Every row gives one point. To make a cloud, some directions were put in groups of two or more. Within a group, all points are equally far from the middle, so they leave a hole (a ring in 2 directions, a hollow ball in 3). The other directions are filled evenly. Then the cloud was stretched, turned, moved and blurred a little. Count the holes, and give their numbers of directions, smallest first.

Cloud:
| -1.81 | -3.76 | -1.58 |
| -3.30 | -3.28 |  2.00 |
| -1.59 |  0.67 | -1.57 |
|  0.75 | -0.19 |  1.48 |
| -1.66 |  1.65 | -0.08 |
| -0.03 |  0.63 |  1.75 |
| -4.49 |  0.63 | -0.03 |
| -2.28 | -0.32 | -1.92 |
| -1.26 | -2.99 |  2.71 |
|  1.12 | -4.03 |  0.78 |
| -3.42 | -0.25 | -1.08 |
| -0.61 | -1.34 |  3.12 |
| -3.96 |  1.72 |  0.36 |
| -0.80 |  0.10 | -2.38 |
| -3.54 | -3.18 |  2.15 |
|  1.34 | -0.15 | -3.14 |
|  0.23 |  0.86 |  0.65 |
| -3.56 | -2.82 |  0.01 |
|  3.27 | -4.37 | -0.64 |
| -2.55 |  0.93 | -0.92 |
Holes: 1 (2)

Cloud:
|  1.82 | -1.17 |  4.25 |  2.53 |
| -3.27 | -1.92 |  1.83 | -1.30 |
| -0.59 |  3.71 | -0.13 | -1.92 |
|  1.89 |  1.35 | -3.01 |  0.80 |
|  2.20 | -1.76 |  2.68 |  3.29 |
|  1.38 | -2.12 | -0.23 | -2.48 |
|  3.34 |  2.14 | -0.95 |  0.96 |
|  2.28 |  1.85 |  2.70 |  2.86 |
|  0.11 |  0.63 | -1.35 |  3.45 |
|  1.45 | -1.25 |  2.40 | -2.72 |
| -1.53 |  1.45 |  2.92 |  3.06 |
|  0.96 | -1.09 |  3.15 | -2.66 |
|  0.18 |  0.98 |  4.43 |  2.85 |
| -1.94 | -0.68 | -1.97 | -3.08 |
| -2.84 | -1.39 |  2.94 |  2.20 |
| -2.49 | -1.15 |  3.93 | -0.62 |
|  0.83 | -2.19 |  1.07 |  3.80 |
| -1.71 |  2.30 |  0.29 |  2.56 |
| -1.43 | -3.27 |  0.17 | -0.65 |
|  1.16 |  2.02 |  0.73 | -3.58 |
|  2.97 |  3.04 |  0.22 |  0.16 |
|  1.45 | -2.47 |  0.31 | -2.10 |
| -1.39 |  1.43 | -0.83 |  2.90 |
| -1.33 |  2.53 | -2.40 |  0.32 |
| -2.74 | -0.23 |  1.34 | -3.42 |
| -1.59 | -2.54 |  1.14 |  2.90 |
| -1.09 |  1.78 | -1.74 |  2.27 |
|  2.07 | -1.01 |  0.40 | -3.15 |
| -1.68 |  2.11 |  1.29 |  2.79 |
|  1.58 | -2.83 |  2.65 | -0.04 |
Holes: 2 (2, 2)

Cloud, 74 rows:
| -0.36 | -4.02 | -1.97 |  1.84 |  2.41 | -1.95 |  0.03 |  2.06 |
| -0.61 | -5.82 |  3.18 |  1.35 | -0.59 |  1.60 |  1.52 | -0.61 |
| -1.31 | -0.15 |  3.81 | -0.61 | -3.07 | -0.79 |  1.66 |  0.23 |
|  5.20 |  1.25 | -2.77 |  1.28 |  1.76 | -1.34 |  0.59 | -1.23 |
|  0.63 | -0.48 |  1.17 | -1.02 |  0.13 |  4.46 | -1.48 |  0.63 |
|  4.11 | -3.10 | -1.90 | -2.38 |  0.07 | -0.50 | -0.03 | -1.17 |
|  0.97 |  2.66 |  2.82 | -0.63 | -2.95 |  2.11 | -0.10 | -1.23 |
|  0.21 | -6.12 | -0.49 |  1.67 | -1.66 | -0.82 |  1.86 |  1.88 |
|  2.12 | -2.45 |  2.81 | -2.88 |  0.81 | -0.19 |  1.47 |  2.85 |
|  2.17 |  0.15 |  1.18 |  4.04 |  0.64 |  0.26 | -0.60 | -2.74 |
| -1.92 | -1.37 |  1.40 | -0.46 |  1.79 | -0.89 |  3.97 |  2.15 |
|  5.51 | -0.67 | -1.36 | -0.29 |  1.42 | -1.63 |  0.51 |  3.21 |
|  1.77 | -0.39 |  2.39 |  2.35 |  1.46 | -1.79 | -1.10 | -3.05 |
|  1.06 |  0.48 |  1.20 | -1.22 | -0.07 |  1.53 | -4.28 |  1.24 |
|  0.95 | -1.31 | -2.81 |  0.31 |  1.85 |  0.49 | -0.40 |  3.71 |
|  4.20 | -1.10 | -0.83 |  4.05 |  0.85 |  2.92 |  0.60 |  0.07 |
|  3.98 | -0.29 | -0.10 |  3.86 |  0.32 | -0.42 | -0.65 |  1.83 |
| -2.77 | -3.02 |  3.04 |  1.88 |  2.79 | -0.01 |  4.16 |  0.56 |
|  0.95 | -1.82 |  1.28 |  0.34 |  4.50 |  0.62 |  3.12 | -0.76 |
|  4.28 |  1.85 |  2.72 |  0.69 |  1.41 | -1.65 |  1.20 | -2.54 |
|  1.71 |  0.36 |  0.27 |  1.60 |  0.53 | -0.35 |  1.19 |  5.78 |
|  5.15 | -1.80 | -3.15 |  0.13 |  1.55 |  1.22 |  1.34 | -1.03 |
| -2.53 | -3.55 | -0.78 |  2.95 |  1.92 | -0.84 |  0.69 |  2.24 |
|  1.43 | -3.64 |  0.67 |  0.68 |  2.54 | -0.57 |  4.28 | -0.60 |
|  1.62 | -1.11 |  0.94 | -1.77 | -4.22 |  2.51 |  2.01 |  0.03 |
|  1.34 | -2.38 |  0.68 | -0.42 |  2.54 | -1.47 |  4.18 | -0.42 |
| -1.11 | -1.27 | -2.02 | -0.45 | -2.02 | -0.53 | -1.91 | -0.53 |
| -0.11 | -0.28 | -0.50 | -3.42 | -2.13 | -1.23 | -1.19 |  0.28 |
|  2.80 |  2.00 |  4.38 | -0.36 |  1.61 | -0.29 | -0.70 | -1.76 |
|  0.89 |  0.06 |  1.16 | -0.98 | -3.30 |  2.00 | -1.08 |  2.15 |
|  6.02 |  0.04 |  0.12 |  1.77 |  1.76 | -2.36 | -0.69 |  1.03 |
| -0.44 | -0.90 | -1.05 |  3.40 |  0.77 | -2.81 | -0.01 |  2.13 |
|  2.51 |  0.11 |  2.70 |  0.64 | -3.50 | -2.80 |  0.47 |  2.07 |
|  2.08 |  0.71 |  3.04 |  1.26 | -4.10 | -0.74 |  2.58 | -0.68 |
|  0.68 | -1.51 | -1.48 |  1.70 |  2.30 | -2.23 | -1.00 | -2.55 |
| -2.91 | -0.39 |  1.60 |  2.28 |  1.51 |  1.62 |  1.84 | -2.38 |
|  2.72 |  2.28 |  1.15 | -0.78 |  3.54 | -0.97 |  2.23 | -0.88 |
|  1.96 | -1.22 |  0.84 | -1.27 | -2.90 | -2.28 | -2.32 |  3.50 |
|  1.63 | -1.83 |  1.72 |  4.36 | -3.51 |  0.98 | -0.57 |  0.18 |
| -1.67 | -1.32 |  1.70 |  2.07 | -1.69 | -1.42 | -2.61 |  1.32 |
|  3.16 | -0.83 |  5.27 |  0.06 |  0.67 | -0.19 |  0.11 |  0.06 |
|  4.90 |  0.50 | -0.05 |  1.19 |  1.36 | -0.41 |  3.45 | -0.09 |
|  2.25 | -3.76 |  1.41 | -0.28 |  0.53 |  1.23 | -2.16 | -1.35 |
|  0.44 | -2.15 | -3.18 | -0.70 | -0.81 | -0.34 |  1.20 |  1.55 |
| -0.87 | -0.89 |  0.56 | -2.38 | -1.24 | -3.62 |  0.76 |  1.11 |
|  3.52 | -1.79 |  1.34 |  1.34 |  0.85 |  2.68 | -2.40 | -0.66 |
| -2.56 | -3.08 |  0.20 | -1.27 |  2.81 | -0.23 | -1.76 |  0.69 |
| -1.75 | -0.74 | -0.77 | -2.90 |  1.60 | -0.83 |  0.27 |  1.48 |
|  0.87 |  3.18 |  1.81 | -0.38 |  2.27 |  0.03 |  1.10 | -4.22 |
|  1.34 | -0.47 |  0.59 | -1.86 | -3.85 | -1.13 | -0.86 |  0.88 |
|  1.14 | -1.87 |  4.34 |  0.19 | -2.10 |  1.56 |  1.63 | -3.25 |
| -1.72 |  1.26 |  0.68 | -0.55 |  4.18 | -1.40 | -0.27 | -0.32 |
|  3.38 | -3.75 |  2.55 |  1.77 |  1.48 |  2.24 |  4.34 |  1.47 |
|  2.05 | -3.52 | -2.56 |  3.04 | -0.38 |  1.51 |  3.73 |  1.41 |
| -0.10 | -0.49 |  2.19 |  1.88 |  3.66 | -2.44 | -0.96 | -1.97 |
|  1.06 | -0.19 |  2.09 | -0.86 |  3.85 |  0.85 | -0.24 |  3.92 |
|  3.96 |  0.13 |  0.49 |  1.93 | -3.12 | -0.87 | -0.98 | -1.51 |
|  1.14 | -4.39 | -1.28 |  1.36 | -2.00 |  3.50 |  0.88 | -3.32 |
|  3.71 | -1.11 |  2.97 |  3.20 |  3.03 | -1.40 |  1.62 |  0.46 |
|  0.97 | -4.21 | -0.03 | -0.16 | -0.63 | -2.23 |  3.26 |  0.07 |
|  3.94 | -0.70 | -0.92 | -4.66 |  0.40 |  1.30 |  0.46 | -3.70 |
| -0.52 | -5.69 | -1.19 |  2.51 | -0.55 |  0.16 |  1.92 |  0.95 |
|  3.87 | -0.51 |  2.82 |  1.94 | -3.77 |  0.46 |  2.71 |  2.69 |
|  0.72 | -2.64 |  1.44 | -1.40 | -3.59 | -0.67 |  2.50 |  0.18 |
| -0.39 | -2.30 |  1.20 |  4.88 |  2.83 |  1.62 |  1.66 |  3.41 |
|  4.40 | -0.72 | -1.10 | -1.15 | -3.41 |  2.01 |  0.03 |  0.41 |
|  0.95 | -1.22 | -2.38 |  0.34 |  0.00 |  3.71 | -0.11 |  2.42 |
|  4.47 |  0.55 |  0.18 | -3.56 | -2.54 | -0.38 | -1.19 | -2.52 |
| -1.69 |  1.77 | -2.33 | -2.88 |  1.09 |  0.87 | -1.92 | -3.33 |
|  2.36 |  0.88 | -2.48 |  2.32 |  2.27 | -1.17 | -1.49 | -2.91 |
| -0.26 | -0.51 |  4.39 |  2.70 |  2.17 | -1.23 |  3.58 | -0.34 |
|  0.28 | -0.45 | -3.52 |  3.78 | -0.43 |  2.45 |  2.05 | -1.25 |
|  0.85 |  0.94 |  2.91 |  2.38 |  1.74 |  2.27 | -0.70 |  1.80 |
|  3.24 |  3.44 | -1.16 | -0.62 | -0.58 | -1.92 |  1.08 | -3.58 |
Holes: 2 (3, 3)

Cloud:
|  0.53 | -4.00 | -1.64 |  2.59 |  0.61 | -0.08 |  2.55 | -1.33 |  1.77 |
| -2.94 | -0.86 | -0.46 | -0.79 |  3.59 |  2.89 |  3.18 |  2.61 |  0.54 |
| -0.21 |  0.72 | -0.49 | -0.51 |  0.09 |  0.82 |  1.53 | -3.50 | -2.68 |
| -1.34 |  4.88 |  1.54 | -3.45 | -4.74 | -4.02 |  0.40 |  1.04 | -3.06 |
|  2.38 | -1.04 | -0.10 | -0.18 |  1.83 |  1.49 | -1.31 |  1.05 |  3.85 |
|  2.06 | -1.67 | -0.99 | -1.03 | -1.89 |  0.00 | -5.68 | -1.48 |  1.65 |
| -0.80 | -1.39 | -1.87 |  2.18 |  2.06 |  0.02 | -1.46 |  1.16 | -2.17 |
| -0.24 |  2.24 |  0.01 | -2.34 | -3.20 | -1.96 | -0.46 |  2.41 | -3.65 |
|  3.89 | -0.83 |  0.11 |  1.79 |  3.41 |  3.23 |  3.59 |  2.85 |  1.35 |
|  1.49 |  2.17 |  1.40 |  0.27 |  0.41 | -0.46 | -0.98 |  2.96 | -2.29 |
| -0.25 | -4.96 | -0.50 |  0.38 |  2.32 |  2.93 |  2.31 |  0.01 |  2.68 |
|  1.76 |  2.05 | -2.57 |  1.65 | -2.57 |  2.71 | -0.37 |  0.69 | -0.64 |
| -2.42 |  0.07 |  1.54 | -0.91 | -0.01 |  1.50 |  2.71 | -1.10 |  3.72 |
|  0.76 |  2.19 |  2.98 |  1.09 | -0.91 | -2.55 |  3.21 | -0.16 |  1.70 |
|  0.95 | -2.63 |  0.13 |  2.54 | -0.41 |  2.91 |  0.47 |  2.90 |  0.57 |
|  2.52 | -2.55 |  0.69 |  0.72 | -2.00 |  1.59 |  3.03 |  1.84 |  1.27 |
|  1.84 | -2.26 | -1.15 |  2.35 |  0.71 |  3.35 | -3.91 |  4.36 |  4.33 |
|  2.95 |  0.76 |  2.19 |  0.61 |  2.11 | -0.93 | -2.48 |  2.84 |  2.76 |
|  5.18 |  1.39 |  2.54 |  1.08 | -3.86 | -0.62 | -1.99 | -2.87 |  2.04 |
|  1.20 | -0.63 |  3.82 |  0.45 |  1.62 |  2.10 |  1.47 |  2.90 |  2.37 |
| -1.44 | -1.99 |  0.57 | -0.29 |  4.38 | -1.90 |  7.24 | -0.56 |  0.78 |
|  0.98 | -2.94 | -1.60 | -2.18 |  2.39 | -0.23 | -2.28 | -1.83 |  1.34 |
|  4.18 |  1.57 | -3.07 |  1.61 |  2.26 |  0.52 |  0.99 |  0.95 | -1.24 |
|  2.01 |  4.10 |  2.93 | -1.99 | -0.34 | -0.99 | -1.99 |  4.77 | -1.63 |
| -2.76 |  2.25 |  0.33 | -0.96 |  3.18 | -0.95 |  4.02 | -0.67 |  0.91 |
| -2.91 |  1.12 | -0.08 | -1.07 | -1.29 |  2.20 | -2.05 | -1.03 | -0.73 |
|  0.27 | -0.91 | -0.68 | -2.36 |  1.44 |  3.79 |  1.27 |  2.43 | -1.12 |
|  1.02 | -4.66 | -1.55 |  1.53 |  2.41 |  0.33 |  0.52 | -2.10 |  2.79 |
|  1.96 | -0.14 | -1.88 |  0.06 | -1.19 | -1.18 | -3.81 |  2.80 |  0.64 |
|  3.85 |  1.54 |  0.90 |  2.60 |  3.67 | -0.91 |  0.30 |  1.90 |  0.77 |
| -0.26 | -1.19 | -1.04 | -0.63 |  3.96 | -1.19 | -0.70 |  1.28 | -0.60 |
| -2.10 | -0.58 |  1.48 | -3.81 |  0.36 | -2.62 | -1.26 |  1.36 |  0.06 |
|  3.61 |  1.39 | -0.86 |  1.09 |  2.45 |  0.44 | -0.82 |  3.60 | -2.03 |
| -0.65 | -1.91 |  3.22 | -0.04 |  4.78 |  2.60 |  5.03 | -1.13 |  0.87 |
| -0.69 |  0.51 | -3.33 |  3.26 |  1.94 |  0.40 | -0.31 |  3.05 | -0.17 |
| -3.26 | -3.27 | -2.66 |  0.10 |  3.20 | -1.88 |  0.33 |  0.13 | -1.68 |
| -0.38 |  0.07 |  3.56 |  0.50 |  0.07 |  2.15 |  5.20 |  1.34 |  1.71 |
|  2.21 | -0.39 | -0.93 |  2.39 |  1.15 | -0.46 |  0.10 |  0.64 |  1.48 |
|  0.64 |  0.11 |  0.84 | -1.38 | -1.50 |  0.26 |  0.23 | -0.17 | -2.97 |
|  0.53 | -1.44 | -1.57 |  2.08 |  4.79 | -1.10 | -0.81 |  3.75 | -1.38 |
|  0.65 |  1.56 | -1.12 | -1.45 |  2.99 | -3.00 |  3.86 | -0.12 | -0.20 |
| -1.56 |  3.23 |  1.64 | -2.05 | -1.41 | -5.27 | -2.30 |  2.95 | -2.34 |
| -1.24 | -5.21 | -0.83 |  2.82 | -2.46 |  4.93 |  2.09 | -2.68 |  2.69 |
| -1.17 | -1.90 | -0.75 |  1.00 |  0.17 | -1.83 |  5.96 | -0.35 | -2.28 |
|  5.73 |  0.36 |  2.12 |  1.91 |  4.11 |  0.96 |  0.10 |  2.84 |  0.88 |
| -1.71 | -4.36 |  0.56 | -0.76 |  0.30 |  1.87 |  2.75 | -2.45 |  2.57 |
| -4.53 |  1.54 |  0.48 |  0.07 | -0.10 | -0.08 |  0.27 |  3.24 | -2.53 |
|  1.31 |  0.58 | -1.43 |  0.28 |  1.35 |  0.87 |  1.83 | -0.39 | -3.35 |
| -0.75 |  1.64 | -0.87 | -0.11 | -2.57 |  3.19 |  0.61 | -3.51 |  0.32 |
|  1.71 | -0.51 | -2.71 | -1.08 | -0.30 |  0.12 | -0.43 | -2.31 |  1.55 |
| -1.15 |  0.72 | -2.01 |  3.11 |  1.40 |  4.53 |  4.52 | -0.54 |  2.81 |
|  4.14 | -1.78 | -0.71 | -0.87 | -2.31 |  0.81 | -0.29 | -0.68 |  0.21 |
| -3.05 | -0.29 | -1.79 |  0.58 | -1.14 | -0.13 |  1.94 |  2.40 | -0.33 |
|  0.35 |  1.69 | -1.18 | -2.63 |  0.02 | -1.22 |  4.96 | -1.69 |  0.65 |
|  0.43 |  3.16 | -2.11 |  0.17 | -4.72 | -0.38 |  0.81 | -0.64 | -1.61 |
| -0.55 |  3.02 | -0.90 | -1.32 | -0.28 | -2.17 | -2.14 |  2.88 | -2.15 |
|  3.86 | -0.49 |  1.02 | -1.15 | -2.66 |  0.64 |  0.40 |  2.03 |  1.01 |
| -2.27 | -1.65 | -0.26 |  0.79 | -0.63 | -0.18 |  4.05 |  0.51 | -0.50 |
|  0.09 | -1.23 |  2.00 |  1.44 |  0.02 | -1.68 |  0.17 |  3.33 | -2.28 |
|  2.26 |  2.02 |  1.41 |  3.04 | -1.18 |  1.37 | -0.89 |  2.90 |  2.76 |
|  2.77 |  2.40 |  2.62 |  0.35 | -3.17 |  2.84 | -1.50 |  0.20 |  1.71 |
| -1.71 |  1.99 |  3.67 | -0.47 | -0.08 | -1.45 |  1.71 |  3.31 | -1.76 |
| -1.54 | -0.07 | -1.10 |  2.16 | -1.49 |  1.29 |  5.94 |  2.63 | -1.80 |
|  0.50 |  0.81 |  0.47 |  0.14 | -1.53 |  2.12 | -1.73 | -4.02 | -0.61 |
|  1.75 |  0.17 | -2.45 |  0.67 |  0.96 |  0.80 |  2.07 | -0.59 | -4.09 |
| -2.55 | -1.81 | -2.29 |  2.52 | -0.08 |  3.35 |  0.01 | -0.92 | -0.31 |
| -1.02 |  1.18 | -0.20 | -0.45 |  2.48 |  1.05 |  3.45 |  4.36 |  0.62 |
|  3.81 |  2.11 | -1.48 |  1.49 |  3.52 |  0.92 |  4.25 |  1.81 | -1.56 |
|  0.21 |  0.35 |  0.86 |  2.94 | -2.27 |  2.34 |  0.37 |  0.57 |  2.50 |
|  0.29 |  3.15 |  0.12 |  0.03 |  2.91 | -3.40 | -0.18 |  3.19 | -4.51 |
|  2.76 |  3.00 |  0.18 |  0.09 |  3.73 | -2.94 | -2.40 |  4.51 | -0.43 |
|  0.06 |  1.18 |  1.23 |  2.04 |  0.79 | -0.91 |  1.31 |  1.20 |  0.40 |
|  0.32 | -2.60 |  2.12 | -0.48 |  3.09 | -1.80 |  0.11 | -1.76 |  0.75 |
| -2.20 |  3.09 | -0.32 | -2.37 |  0.68 | -0.31 | -0.84 | -0.92 | -1.03 |
|  2.27 |  1.51 | -2.19 |  0.38 | -1.71 | -0.03 |  1.63 |  2.67 | -2.13 |
|  0.86 | -2.11 | -0.38 | -0.46 |  0.95 |  1.22 |  3.57 | -3.76 | -1.59 |
| -1.20 | -0.23 |  2.05 | -0.37 | -0.28 |  3.34 |  4.59 | -1.88 |  2.95 |
|  2.02 |  1.24 |  1.12 |  0.35 | -4.59 | -1.10 | -4.61 |  0.33 |  0.63 |
|  1.14 |  2.85 | -0.84 | -1.41 | -3.15 | -3.07 |  0.63 |  2.63 | -4.24 |
|  2.91 |  3.18 | -0.01 |  1.52 |  2.60 | -0.94 |  5.07 |  0.89 | -1.80 |
|  0.70 | -1.68 |  2.16 | -1.46 |  2.08 | -0.61 |  1.11 | -2.88 | -0.29 |
| -3.23 |  0.09 |  0.26 | -0.76 |  2.77 |  1.06 |  6.07 | -0.04 | -0.08 |
| -1.75 |  3.09 | -0.68 | -2.68 |  1.99 | -2.56 |  2.69 | -1.02 | -4.24 |
|  2.35 |  0.00 |  3.26 |  3.64 | -2.46 |  1.95 | -1.03 |  1.68 | -0.13 |
|  2.99 |  1.03 | -1.89 |  0.52 | -3.72 |  0.04 | -2.73 |  2.10 |  0.71 |
|  0.00 | -0.27 | -1.79 | -2.44 |  3.08 | -1.18 |  3.58 | -0.49 |  1.13 |
|  1.64 |  1.57 |  2.10 | -1.77 |  0.60 |  1.25 | -2.07 |  5.61 | -2.40 |
| -0.34 | -2.90 | -0.89 | -0.22 |  1.18 | -0.15 |  0.99 |  2.04 |  4.21 |
| -1.32 |  2.56 |  1.83 | -0.23 |  3.64 |  0.72 |  1.24 |  2.66 | -0.89 |
| -0.86 |  2.24 | -1.12 |  1.39 |  0.43 |  0.62 | -0.19 | -1.63 | -3.26 |
| -1.14 |  0.37 | -1.75 | -0.57 |  1.25 |  0.47 | -0.13 | -2.51 | -1.78 |
Holes: 0
